Each row is a point. The last column is the point's height on a tilted bowl or saddle (a function of degree 2), plus a little noise. Along how many of its main directions does it bend up, bend down or stay straight?

Points (10 x 3):
[[-27  -2 -19]
 [ 51 -26  14]
 [ 17 -17   1]
 [-23 -15   0]
 [ 21  20  11]
 [ 52  35  83]
 [-39  15 -26]
 [-40  30 -11]
 [-35  18 -23]
 [-31  32  -1]]
Directions: 1 up, 0 down, 1 straight

Points (15 x 4):
[[-34   9 -36  16]
 [ 12  -6 -22  15]
 [ 24 -31  36  33]
 [ 23   0   6  14]
 [ 23  33  -1  17]
 [-18  17 -19   8]
 [-47 -23  14  21]
 [-32   8  41  26]
 [-42   2 -21  12]
 [ 92  24 -10  74]
 [ -2  35 -45  30]
 [  6 -26 -50  37]
 [  2  39 -52  38]
 [ 44  13  -1  25]
 [-28   3   6   8]]
Directions: 3 up, 0 down, 0 straight

Points (18 x 4):
[[ 26 -28  -5  17]
 [ 39 -21 -26  29]
 [ 23 -19   9  13]
 [-34 -46  50  64]
 [ 33 -73  38  12]
 [ 32  -6   0  14]
 [ 30 -21 -23  25]
 [  3  10   1  16]
 [  4 -20  56  29]
 [-11 -24  41  34]
 [-17 -31  22  32]
 [ 21  42  46   9]
 [-56 -23  14  59]
 [ 14  36 -23  18]
 [-31  32 -14  27]
 [-34  21 -50  30]
 [-11   9 -20  22]
 [  8 -30  25  19]]
Directions: 1 up, 0 down, 2 straight

Points (25 x 5):
[[-35 -70  38   1   0]
 [ 31 -31  84  20  -8]
 [-41 -27  19 -29 -14]
 [ 21 -50 -14 -27 -17]
 [ 15 -39 -40  11 -14]
 [-22 -19 -22  -3   6]
 [-25   0  22 -14 -33]
 [-61 -27 -25 -46  69]
 [-15  12 -40 -79 -39]
 [-22 -14  -9  -6  -3]
 [-50   5 -27  33 -19]
 [  6 -11  29  28  16]
 [ -2 -53   3 -67 -22]
 [ 15  32  26   2  22]
 [  6   3 -24 -15 -13]
 [  2   1   9 -41 -49]
 [-28   2  28   1 -22]
 [ 17  27  -1  53  61]
 [-10   3 -31 -14 -11]
 [-32  12  34  38  11]
 [-15  -7 -25  -2  -4]
 [ 15 -19  35  17   3]
 [-20 -35 -20 -29  23]
 [-17  46  15 -30 -69]
 [ 11 -46   0  51 -15]]
Directions: 1 up, 2 down, 1 straight

Points (48 x 7):
[[-25   5 -21  -2  14  17  25]
 [ 33  -6  37 -14 -18 -16   3]
 [-24  25  12 -10  23 -29  27]
 [  4  19  60  49  30 -37 -31]
 [  1 -25 -20  66 -50 -27 -36]
 [  8 -23 -19   4 -29  24  18]
 [ -8   1  16  -7  16  36  21]
 [-47  -8  14   5  25 -36  49]
 [ -5   3 -31   4  10  13  22]
 [ 24  32  -6  12  62 -73   8]
 [ 40  16  -5  -8  53 -48   5]
 [ 27  15  -3  -1  21  -9  15]
 [-57  22  -6 -20 -18  18  16]
 [ 13 -11 -23   3 -18   4  11]
 [ 11   4  37  -7 -17  -9   8]
 [ 15   5 -32  42 -53 -38 -56]
 [ -5   0 -33  33  60 -12   0]
 [ 17  -5  41 -12  -5   2  12]
 [-51   2 -28  19  43   1  33]
 [-17  -5  22  39 -26  26  29]
 [  3 -11 -18   0 -46   4   2]
 [ 16  42  -4  22  51 -15   0]
 [  2 -59 -19  18  22  -1   7]
 [  6  41   3  -9  -6   2  24]
 [ 30   8  31  -6 -27   0  16]
 [ 66  -1  10 -38 -46 -47 -27]
 [ 22  47  65  69  33  -8 -64]
 [-34  -3 -24  50  29 -21  17]
 [ 19 -72 -49  18 -57 -52 -88]
 [-44  -8  21 -41 -36 -13   4]
 [ 32   5  -6   3   0 -52  -6]
 [-18  -5  11  63 -10 -23   7]
 [ 20   8  20 -54   4 -30  11]
 [ 30 -31  24   9 -77 -38 -32]
 [-37  -7   4 -21 -13   6  22]
 [ -6 -14  18  -9  36 -44  23]
 [ 19   4 -36 -17  -7 -16  20]
 [ 42  32  45  23  16 -14 -21]
 [ 10 -35 -12 -51 -13   5  13]
 [ 33  13   4 -63 -29  85  94]
 [-48 -44 -78 -33  56  26  16]
 [  0   8  38  34  33  13  -5]
 [ 48  26   8 -21 -11 -21  16]
 [ 10  14  19  12  20  40  18]
 [  9 -28 -61  73  17  48 -45]
 [ 25   1  43  -7  19 -19  -6]
 [ 22 -26   9  42 -20   9  18]
 [-29  10 -44  16   4 -22  22]]
Directions: 2 up, 4 down, 0 straight

Points (46 x 7):
[[-58  20 -23   8  15 -73 -48]
 [ 47 -31  25  11 -34  -6 -32]
 [ -1  56  15  41 -26 -29 -22]
 [ 42 -39  11   5  -6 -25 -25]
 [-22  15  -8  83  12  21 -26]
 [-12 -20 -21   5  16  19 -12]
 [  0 -37  57  29  -3  21 -40]
 [-31  -7 -13  35  -2  45 -10]
 [ -4  41  73 -11  49 -54 -40]
 [ 40 -60  43  28 -49 -17 -65]
 [ 13 -12  27 -20  32 -17 -23]
 [-33  47  54  10  21  -9 -36]
 [ 14  15  41 -15 -33 -31 -25]
 [  1 -14 -22  -8  23  41 -17]
 [ 23 -18  24   1   8  15 -19]
 [-50 -61 -17 -19 -14   4 -37]
 [-41  -9 -13   4   3  12 -15]
 [-38 -26 -18  26 -33  40 -10]
 [-48  -1 -59  29  40 -19 -30]
 [ -1  -9  10  12   7 -38 -17]
 [-21   9  31 -14 -17  43 -23]
 [-37 -19 -36  -4  41 -28 -32]
 [ 20  -4  -3 -34  47   4 -28]
 [ -9 -39 -52  12 -71  46 -18]
 [ 12  16  -4  24  38  28 -20]
 [ 43  -6 -47 -14  -7 -10 -14]
 [ 24  34  18 -46 -15  -2 -22]
 [ 21   1 -12 -47  23 -11 -23]
 [ 10 -44 -46 -34   1  29 -23]
 [-23 -18  46 -52 -36  17 -47]
 [ 60  -7   6 -19 -51  24 -28]
 [-26 -39  12  -7  -7 -18 -29]
 [-22 -55 -31 -47   1 -32 -48]
 [ 14 -31 -34   6   1   5 -12]
 [ 36 -27  13  26  29  41 -33]
 [ 29  -3  25  33 -32  38 -25]
 [  6  -8   3 -52  51 -13 -39]
 [  7  28  16 -21  19  -8 -18]
 [  2 -13 -40  58  38 -43 -28]
 [-25  32  -2 -56  -3  32 -40]
 [  7 -14  -6  -3   0   0 -11]
 [-46  -2  15  25  53 -48 -41]
 [-46   2  -3  -7  43  -9 -34]
 [ 18 -28  36  47 -23   8 -36]
 [ 18 -40  -9   9 -56   9 -28]
 [ 10  45  18  -8 -31  27 -18]]
Directions: 0 up, 5 down, 1 straight

Points (60 x 9):
[[ 46  15  -2   0  21 -49  43   4  46]
 [  9  -7  -4 -26  -3  14  -9 -47  13]
 [-35 -32  18  58 -49 -35 -14 -24  47]
 [ 26  11  -8  35 -45  31  -6 -36  22]
 [ -1  73  64  37  14 -78  13  14  65]
 [ 52 -23 -14  26  10  23  46  58  33]
 [  9 -26  20  47  25   7   4  11  14]
 [-56 -12  31  32  19  11 -27  27   8]
 [ -1  38  -6  11  -6 -47  50  18  40]
 [-23  11  40  17   0  22  26  51  19]
 [-15  19 -11  -6 -44   4  25 -23  12]
 [ 64 -28  11  47  18 -32 -24 -22  51]
 [-11  36  16 -20  16  36  14   6  10]
 [ -5 -22 -40  18  21 -12  35 -20  21]
 [-28 -22 -40  50  25  53  -3  -9   5]
 [ -6  39 -43  31 -12 -22 -12 -32  33]
 [-66  45   6  30  35  27 -53 -66  53]
 [  8  -1 -19  32  26  22 -19   3   4]
 [ 42   0  58 -47  55 -19  -9 -52  41]
 [-16 -29  15 -43 -80  -7  13  25  30]
 [ 45   0  -4 -33  29  42 -26 -27  22]
 [-25 -42  42 -14  -3 -31 -45 -45  43]
 [-18  -4   4   6  10  24 -21 -33  11]
 [ 21  -3 -16  -5  23 -15   9  16  16]
 [-26 -17  16 -13  -3  41  19  26   8]
 [-15   8 -21 -32  24 -29  -6  19  18]
 [-61   1  -1  22  11 -23  18   7  21]
 [  3  45  13  -3 -12  42  52 -32  33]
 [ -7  11  -6 -12 -25  -8  -8 -10   6]
 [-60  17   1 -48 -57 -16  52  20  31]
 [ 16  61 -11 -43  37  39 -18   8  23]
 [ -3  32 -64  70 -51  24 -51  -7  32]
 [ 26 -18   0 -34  21  30 -31  46  17]
 [ 20  -5  13  10 -46 -14  -2 -46  24]
 [  6 -18  20 -37  24 -42  18  -1  26]
 [-49 -33 -24  -9  40 -58 -10   3  49]
 [-11 -26 -51 -41  48 -65   7 -12  57]
 [  7  39 -25 -32  32  36 -62  17  19]
 [-44  10 -11   1   2   3 -40  22   7]
 [ 16   5 -21  29 -23  36 -15 -24   9]
 [-18  50  -8 -28  89  -7   5 -27  49]
 [ 23  14 -57  44  26  11 -24 -14  22]
 [-34 -89  41 -31  41  25   7   7  58]
 [-12   9   7 -17   5  29 -12 -34   9]
 [ -3  42 -15   2   6 -31 -13 -38  29]
 [-10  41  48  -5  33  69 -59 -18  23]
 [ -8  58   5 -36 -20  20  -9  20  14]
 [ 14  -4  21  12  -3 -28   2  28  21]
 [ 12  30  45  24   5  24 -18  19  12]
 [-10  38 -61  -6 -36 -48  10  10  32]
 [-29 -40  -7  18  -6 -31  14  20  24]
 [-16  27  51   8 -40  -7  -2  18  21]
 [ 19  13  -1 -36  13  26   2  -2   6]
 [-21 -10 -12  19   8   9  -1   0   4]
 [ 17 -29 -16  22 -32  48  18 -75  38]
 [ -3 -34   9  -9   3  12  45 -16  18]
 [ -9  21   1  41   7   8  -8 -25  15]
 [-63  14   5  27  10 -26 -41 -43  40]
 [ 19  32  17  11   5 -54  22  30  41]
 [-34  32 -18 -54 -13 -20 -25  32  20]]
Directions: 6 up, 0 down, 2 straight

Points (67 x 9):
[[ 30  25  25 -27  73  29 -46  30 -52]
 [-29 -12  13  45  26 -33 -12 -16 -13]
 [  0   2  48 -38 -55   2  -7   7 -33]
 [ -5   9  -7   3  32  16 -25  18  -2]
 [-18 -40  71  31  15 -22 -21 -22 -38]
 [ 33 -43 -53  16 -14  10 -11  -9 -32]
 [-22 -21  -7  34   6  53   4  58 -28]
 [  7  16  53  61  31  21   0 -11 -44]
 [ 10  14  20   1  24   6 -16 -25 -15]
 [ -7 -26  22  28   3 -49  30   5 -10]
 [ 41  13  -9 -63  -7  18 -17 -14 -34]
 [ 70 -10  -7 -87 -26 -21 -55  13 -74]
 [-18   7 -28 -28  -9  -6  -8  -2   2]
 [-41 -17  -4  47  -7  30 -26  17 -23]
 [ -2 -14 -39 -19   9  23   2 -25 -13]
 [ -7  10  42 -22  14 -55   8  41 -21]
 [-50  18 -40   4 -10  41 -35  18 -20]
 [ 26  -3  33  22  61  22 -46  27 -42]
 [ 20 -18 -10  26 -33  63 -18 -12 -54]
 [  0   5 -36 -18 -39   8 -11  -2 -11]
 [ -6  18  41  -7  15  27  -2 -19 -21]
 [-41  13   9   9  25  49  15  29 -20]
 [-12 -52 -46 -34 -41 -34   7  17  -9]
 [-66  44 -10  25  -2 -20 -19  -6 -21]
 [  9   3 -23 -43  31 -21  15  17  -2]
 [ 22  -1 -54   5  30 -26  34   2 -10]
 [ 15 -12   0   7 -26 -19   1  50  -8]
 [ 12  -8  23  -6  20  21  15  48  -8]
 [-31  -1  21  -7  -8   1  56  -8 -11]
 [ 73  38   6 -18  -8  -8   1 -22 -31]
 [ 38 -18 -23  24 -43 -17  -1 -11 -32]
 [-24  10  18  -1 -49  21  -3   8 -20]
 [-56 -18 -15 -23  71   1 -50 -18 -12]
 [ 31  -3   6  24  -5 -14 -15  -1 -14]
 [ 20 -10 -12 -38 -14   0 -12   1  -6]
 [ -2 -75  19 -27 -41 -23 -33 -27 -25]
 [ -4  -1   7   9   8  45 -20  -4 -19]
 [ 27  52  24   8 -66  13  43   5 -36]
 [ 14  56  47 -41   9 -22  -7   6 -33]
 [ 19 -26  42 -12  14  20   5  27 -17]
 [ 25  37 -34 -21  33 -18  18  19  -6]
 [  0   4  12   0   2  52  48  48 -28]
 [-17  40   5  29 -23  38  -6  20 -26]
 [ 25 -45 -37  21 -24 -27 -23  32 -23]
 [  3  -4   5  35  19 -11 -11 -48 -27]
 [-10  41 -14 -56 -29  11 -22  -9 -29]
 [ -9   5 -11   8  25  17 -45 -20 -17]
 [ 10 -11   2  39  37 -78  68  20 -27]
 [-14 -24  -9  76   2  32  31   7 -49]
 [ 26 -49  33 -28  28  41  47  20 -35]
 [ 48  40 -22 -20   6  37   7 -43 -52]
 [-59  -5  49 -25  20  26 -11   4 -19]
 [-42 -18  43 -14 -30 -37  -9  -5 -14]
 [  6  29  -8  41 -19  58  -2 -14 -50]
 [ 59  17  52   0 -14   0  20  45 -31]
 [ 32 -28  -9  19  17 -78  13  37 -28]
 [ 20  20 -14  33   3 -31 -34   3 -18]
 [ -2 -20  11   2  55 -24  17 -30  -9]
 [ 48  27 -81  23  23 -24  46  13 -33]
 [ 12  71  -3   3  26  13   0   6 -16]
 [ 53  35 -20 -20  -2  26  66  61 -25]
 [ 29  61  -4 -28 -40  44  10  71 -39]
 [  9  26 -26 -22 -19  -4   4 -14 -11]
 [-35 -58 -32   9  17  55  69 -13 -54]
 [ 29  26  27 -56   9  31   5 -51 -55]
 [  4 -22   3  -6 -33   1   6  -9  -7]
 [-38 -73   3   5 -60  29  70  17 -60]]
Directions: 0 up, 7 down, 1 straight
